Each wall is flat, endless, passes through zero and stands at right angles to its row. A trip goes straight from one point to another. List the walls that it crosses, first one first.

Walls:
(1): 157 -57 201
(2): 83 -84 53
(3): -35 -136 -80
(4): 32 -122 118
(5): 4 218 53
(6): 308 -28 -191
(7): 18 112 153
(8): 213 -54 185
Trips:
-60 110 -87 to 235 -64 102 => 6, 7, 8, 1, 2, 4, 5
-136 13 -91 to -47 95 90 => 5, 3, 7, 1, 8
-232 102 -3 to 74 311 135 => 1, 8
-180 -75 28 to -84 -91 -173 => 4, 6
198 -187 20 to 94 -207 -96 => none
90 -30 51 to 70 -154 0 => 3, 7
-84 48 -157 to -86 253 99 => 6, 3, 7

Walls:
(1): 288 85 47 -276 -80 42 -91 4
(2): -37 -1 81 -36 -15 67 51 -2
(3): -183 -291 154 171 99 64 -181 -9
(4): -30 -32 46 124 24 46 171 59
(5): 5 -35 0 133 130 17 77 106
(6): 288 -118 65 72 -53 97 -146 162
(7): 34 196 55 81 117 71 103 8
(8): -224 -165 -17 26 65 -52 -193 -120
(9): 40 -162 56 209 255 2 -91 -131
Trips:
-160 109 141 161 28 63 -146 135 to -210 73 1 31 220 156 -234 -235 => 6, 4, 5
95 145 -117 -108 104 219 32 -110 to 125 -105 141 -58 105 34 75 -31 => 9, 6, 5, 4, 3
-46 33 207 -169 71 -72 -34 -46 to 51 99 -91 -13 15 12 -45 22 => 3, 8, 2, 6
260 -291 -41 -40 146 36 128 248 to -36 31 -158 -42 -37 192 224 -122 => 3, 2, 7, 9, 6, 1, 5
120 122 109 -69 121 12 31 109 to -65 -82 126 111 -48 -61 47 -105 => 9, 3, 1, 6, 8, 7
-13 -204 -139 -227 56 -126 40 52 to 5 -41 66 145 -9 -112 -256 245 => 3, 6, 5, 9, 1
-137 -143 351 -175 75 4 23 167 to 70 -57 230 208 -27 377 -13 -54 => 9, 7, 1, 8
124 31 67 -159 112 210 -44 -123 to -135 -11 191 16 -8 -236 -209 28 => 3, 8, 7, 6, 2, 1
214 17 -91 105 87 162 -68 -29 to -84 -195 -13 -123 -174 -34 12 -24 => 3, 7, 5, 8, 9, 2, 6

Walls:
(1): 44 -284 -214 -278 -190 -4 59 22 149 220 -288 -197
(2): 131 33 -13 177 193 -104 66 15 -127 13 131 -204
(3): 50 -46 -384 110 218 276 -30 71 6 3 112 178
(4): -20 -15 18 -102 -15 -48 0 29 -135 34 27 -66
(5): 211 31 -57 -5 292 -155 9 -23 -304 76 -45 -117
(6): 74 185 -95 -35 227 216 131 15 75 -164 -14 132
(7): 123 -129 56 -101 104 -64 30 23 164 -24 -74 251
(8): 116 94 131 -133 57 -9 41 -193 46 -83 -37 24
(9): 122 144 80 -154 -29 163 110 -54 -292 29 -36 78
(10): -99 -132 181 -42 -71 24 61 -191 -92 -98 209 -48
(11): 100 -158 -120 31 -77 -7 -6 107 129 -212 -132 -123
(12): 81 101 -178 -175 144 122 96 73 276 -185 -272 -100
Trips:
-183 -336 -347 129 -313 8 -89 198 13 -79 133 272 to -236 20 15 -55 -129 54 -40 -19 -4 119 74 -159 => 10, 7, 4, 11, 3
-90 -207 58 122 -3 -142 -163 -73 135 137 0 -159 to 85 58 19 154 40 -294 38 -18 -37 104 -58 -192 => 5, 4, 10
-117 9 9 240 99 86 91 -177 17 -337 -283 25 to -9 82 28 -24 -118 173 -74 -214 134 34 -376 -11 => 10, 3, 1, 9
-144 21 119 113 -191 144 -160 -117 -246 -81 16 -9 to 163 61 -79 -71 -59 154 -52 19 -108 -392 103 -185 => 11, 8, 2, 6, 3, 12, 5
